Each row is a point. The last column is the point's height on a tilted bowl or saddle (a function of degree 2), plus a little noise. Count its main directions that bend up, bend down and stay straight.

Points (9 x 3)
[[ -8  58  34]
 [-56 -56  19]
 [ 34 -45  47]
 [-85  34  -2]
 [ 31  13  53]
 [ 22  52  39]
 [ -7  12  53]
 [ -1  38  46]
 [-16 -49  44]]
Directions: 0 up, 2 down, 0 straight

Points (18 x 4)
[[ 15 -40  28 -18]
 [ -8  -2  20  -3]
 [-74  19 -57 -60]
 [ 43 -36  10 -13]
 [-13 -16 -96 -71]
 [  3   1 -12   1]
 [-59  -2   0 -27]
 [-50  40 -12 -19]
 [ 25  16  66 -27]
 [-35   6  -8  -9]
 [-88 -32 -27 -76]
 [ 53  12 -42 -21]
 [-44  31 -19 -16]
 [ 39  66  13 -22]
 [-25  -9  35 -16]
 [-93 -37 -47 -98]
 [ 27 -76   2 -39]
 [-55  58  10 -26]]
Directions: 0 up, 3 down, 0 straight

Points (15 x 4)
[[ 86  22 -32  62]
 [ 69 -27  38  23]
 [ 71  37 -45  66]
 [  4 -19 -19  21]
 [ 44  25  32  30]
 [-23 -33 -33  24]
 [  4  -8  -6  19]
 [ 18  96 -30  71]
 [-54   6  25  10]
 [ 20  35  -2  32]
 [ 31  54 -15  48]
 [ 15 -31 -50  27]
 [ 88   1 -71  60]
 [-23 -62 -12  30]
 [ 12  27  42  19]]
Directions: 1 up, 0 down, 2 straight

Points (26 x 5)
[[  21   62  -92   10  -68]
 [ -15   18  -97   29  -58]
 [   3   34   41  -74  -42]
 [  33  -38  -12  -35   -7]
 [   8 -106  -21 -105  -96]
 [  28  -12  -14   73  -35]
 [  35  -30  -30    9    5]
 [  14   51  -17   14  -19]
 [ -48   62   28  -17  -16]
 [ -30   10  -24   90  -77]
 [ -71   10   -2  -32  -23]
 [  24   -9  -72  -19  -11]
 [ -21  -13   33  -29   -7]
 [  16   42  -29  -11  -17]
 [  82   19  -55   38  -14]
 [ -58  -49    1   13  -41]
 [ -53   57  -69   -1  -84]
 [ -35  -27   -7   46  -38]
 [ -56    7  -27  -15  -25]
 [  60   -6    4   66  -43]
 [  15   15  -46    4   -5]
 [ -36    3    7   -6   -4]
 [   3  -13   25  -61  -20]
 [ -13  -38   22  -12  -12]
 [ -38  -22  -39  -64  -41]
 [ -21   57  -18   -5  -24]]
Directions: 0 up, 3 down, 1 straight

Points (27 x 5)
[[-38 -20 -41 -26  -1]
 [  4 -98   2 -28  29]
 [  0 -64  34 -50  59]
 [ -6  -7  35 121 -66]
 [  4  24  13   7 -25]
 [  6 -35  -8  38 -28]
 [-12  18   2 -32   1]
 [-15  16  10   3 -18]
 [ 13   1  -8 -50   8]
 [-14 -26  -1  15  -6]
 [ 24  56  55  -3 -94]
 [-20  -3  -8  66 -57]
 [-56  -2 -21 -51  13]
 [-12 -14  35 -14  14]
 [-37  22  -9  20 -39]
 [ 47  21  23 -24 -52]
 [-52  32  26   3 -48]
 [ 22  -3 -27  21 -18]
 [ 22  28  -9 -26  -3]
 [-39 -39  50 -61  94]
 [ 60 -20  41  -9 -67]
 [-23 -15   6  40 -23]
 [-18 -45  12   8  19]
 [  3  20 -12 -45  10]
 [  8   8  48  -5 -26]
 [ -8 -35  10  21  -1]
 [ 14 -23 -18 -63  15]]
Directions: 1 up, 2 down, 1 straight

Points (45 x 7)
[[  70    1   21   18  -24  -29  -54]
 [ -81   74  -56    6  -31   -6   -3]
 [  24   50   36   -8  -63  -18  -70]
 [  49  -31  -11  -51    6   60   71]
 [   9  -28  -18   36   10  -42  -20]
 [ -25   -6  -55  -51  114  -48  -81]
 [  -6   30   63   37   19  -21  -43]
 [  -4   41  -44  -34   37  -37  -60]
 [  35  -40   27   -4   31  -49  -13]
 [  16  -37  -15    9   34   17  -12]
 [  45  -19  -28  -34   32   28   24]
 [ -41  -59   85    6   56   27   13]
 [ -36  -33  -28   68   48  -22  -40]
 [ -31  -31   11   40  -17   13   -1]
 [  90  -12  -93   37  -59 -106  -40]
 [ -34  -15   26    9   77   14  -38]
 [  56  -99   42   57  -29   31  -37]
 [  41   22   -6   40   49  -11  -51]
 [ -13    4  -31   33   45   57  -14]
 [  73  -92   11  -33  -31  -29   37]
 [ -74   53  -11   12  -23   30   21]
 [  11  -11   49   19    9   -8  -21]
 [  11    9  -62   63  -28   11   -2]
 [ -10   23  -31  -64  -37  -24   -2]
 [   1    2   40   93   36   39    2]
 [  16   25   -2   -8  -11   27    1]
 [  -5   12  -41   20   33    3  -33]
 [  42   48  -37   -8  -37   17  -12]
 [ -70   -3  -60  -33   22  -22  -13]
 [ -14   16   19  -22  -39  -63  -49]
 [ -45  -22  -53  -11  -35    9   12]
 [  35    4   12   55  -69   38  -15]
 [  -9   -7   13  -57   -8   56   75]
 [  21  -12  -79  -89   11  -27   55]
 [ -36   10  -52  -68  -27   10   45]
 [ -18   11   -5  -25  -16    5    3]
 [  25  -36   12   77  -46  -98   23]
 [ -20    6   99  -55   41   23   29]
 [  30   -5    3  -37  -21  -49  -27]
 [ -73   28  -21  -42   -6   58   59]
 [  24  -48  -16   43  -97   -3  -37]
 [  12  -59  -45  -13   46   10    0]
 [  17   47   18   38   33  -51  -75]
 [  51    7  -27  -12   28  -88  -70]
 [  -2   13   60  -31   49  -64  -71]]
Directions: 2 up, 2 down, 2 straight
